Each row is a point. Examples show where two turns around zero, p and q, send a point. Where does a point land after both, in the order given? Backwards means that the second turn is done in reverse. Each puzzle has new turns, and all numbers are rounded.
(in the rows, 128 means zero)

Turn p:
[176 107] => [166 164]
[115 144] => [108 122]
[107 107] => [139 100]
[106 133] => [115 110]
[136 150] => [111 144]
Turn q:
[132  85] => [167 110]
[117 148] => [105 128]
[135 152] => [111 146]
Where do these land?
q, then p: [151  98] => [138 164]
p, then q: [155 152] => [ 93 135]
p, then q: [107 136] => [134 106]
q, then p: [ 99 125] => [148 107]

Turn p:
[160 107 105 176] => [169  78 133 126]
[130 159 141 100] => [121 166 133 148]
[ 99  96 104 111] => [114 125  91  94]
[117 149 140 131] => [111 133 135 147]
[133 129 150 122] => [123 139 148 125]
Turn q:
[140 120 127 141] => [137 115 131 139]
[106 141 133  97] => [113 153 126 101]
[158 120 111 143] => [154 105 118 141]
[151 123 151 147] => [146 124 152 150]
[151  73 125 144] => [139  72 150 131]
[ 83 163 124 123] => [ 91 165 105 128]
[106 157 124 100] => [115 162 111 106]
Where do these land?
q, then p: [139 154 139 115] => [140 142 134 154]
q, then p: [136 135 114 141] => [142 113 121 129]
q, then p: [128  59 108 123] => [119 131 128  57]
p, then q: [110 147 108 124] => [118 117 102 142]
q, then p: [127 145 172 136] => [112 127 160 159]

Turn p:
[101 103 142 102 118 134 130 128] => [111 116 153 120 115 137  98 135]
[135 126 108 112 126 131 151 150] => [112 133 140 116 128 108 145 150]
[108 135 120 132 149  89 128  93] => [112 138 133 125 137 144 136  74]
[158 111 105 171  99 157 142 124] => [118 126  81 145 114 145 156 168]
[110 176 163 156 117  94 156 138] => [132 168 150 188 157 123 127 113]
[148 122 119  99 113 163 107 120] => [147 122 117 100  88 121 119 147]
[164 105 151 131 103 132 126 126] => [142  97 126 153  99 132 138 145]
[112 161 101 155 153  98  99 146] => [126 143  98 126 174  99 125  91]
[116 113 143  94 173 154 111 127] => [152 109 153  79 139 142 106 128]
Turn q:
[123 106 159  99 173 122 143  92] => [140 111 142  97 174  85 119 111]
[121 113 108 163 128 130 123 158] => [106 106 110 140 121 157 125 150]
[143 149 130 160  96 136 149 165] => [134 140 135 162 113 158 149 168]
[145 138 114 153 126 114 137 114] => [134 117 112 152 126 126 154 121]
[123 125 140  95 157 105  96 131] => [113 148 108 106 142  96  98 120]
[156 161 104 123 106 186 152 122] => [180 143 137 114 106 172 164 125]
[148 127 106 100  96 146 152 125] => [150 131 146 106  88 129 155 132]
[107 100 160 131 138 105  85 114] => [108 117 127 142 142 101  73 111]
[ 86 132 131 128 131 107 114 130] => [ 87 137 135 133 139 128 114 112]
Where do these land?
p, then q: [130 154 101 105 113 123 131 137] => [108 157 133 142 123 109 147 121]
p, then q backwards: [153 171 121 133 136 122 138 149] => [156 158 147 114 136 109 149 117]
p, then q backwards: [120 155 123 149 105 134 129 159] => [144 143 156 132 137  98 115 146]
p, then q: [104 140 127 130 155 135 111 160] => [123 139  93 110 149 107 114 123]
p, then q: [136  85 161 125 102  98  98  75] => [152  75 160 149  88 144 101  99]
q, then p: [104 136 134 141 152 157 143 100] => [154 117 141 101 131 166 139 129]
p, then q: [114 104 108 147 158 125 154 107] => [131 122 153  88 153 152 133 119]
q, then p: [136 130 134  96 124 124 156 171] => [130 140 163 138 141  86 119 144]
p, then q: [153  76 143 126 108 136  92  93] => [140  84 147 120  68 139 108 128]
